Every row gives one point. Any point is a mix of the corners, with weights that add up to 1. It lies inside the corners' shape when no weight is negative. Say inside or outside, and name the corners with a negative weight.

Corners:
(1): [ 2.5 -2.2]
(2): [-1.7 -5.3]
(3): [-2.1  7.8]
Points:
[-1.9  6.5] -> inside
[-0.5  5.7] -> outside (2)
[-0.6 -8.1] -> outside (3)
[-1.9  6.8] -> inside
[0.6 1.3] -> inside
[ 2.0 -2.0] -> inside
[0.7 3.0] -> outside (2)
[-1.8  3.5] -> inside
[-1.5  6.1] -> inside

Corners:
(1): [-0.5 -1.5 -0.9  4.4 -1.3  1.4  0.1 -6.8  7.0]
(2): [ 2.8 -2.9 -0.2  3.4  3.5 -3.0  0.7  1.2 -4.1]
(3): [ 4.2 -0.7 -0.5  3.9  1.9  4.0  5.5  0.7  5.7]
(4): [ -0.2  -0.3   0.9   3.6  -3.0   6.8  -4.3 -10.0  -2.9]
(5): [-3.8 -5.1 -0.9 -2.7 -2.2  2.4  6.8 -7.9  6.0]
(6): [  6.8   2.7  -1.2  -7.9   3.3  -2.9  -7.9  -2.9 -10.5]
(7): [-3.2  4.1  3.4  5.4  7.8  3.5  6.8 10.2 -6.1]
(8): [ 3.5 -0.3  3.5  1.9 -3.7 -4.8  1.7 -0.3  3.3]
(9): [  2.3   0.8   1.7  -5.8  -2.9   2.0 -10.4   1.8  -8.6]
(10): [ 2.3 -1.8 -4.2  3.8 -5.6  1.4  1.6  0.2  5.4]
Points:
[ 0.4  1.1  1.1  1.8  3.2  1.5  1.4  1.9 -4.0] -> inside
[ 3.6  1.4  0.1 -3.9  1.3 -0.4 -4.9 -0.9 -6.5] -> inside
[ 1.4 -1.2  0.5  1.1  1.1  0.3  1.6 -3.5  0.2] -> outside (9, 10)
[ 4.8 -0.8 -0.6  2.0 -0.5  0.3 -2.4 -1.6 -0.2] -> outside (5, 7)
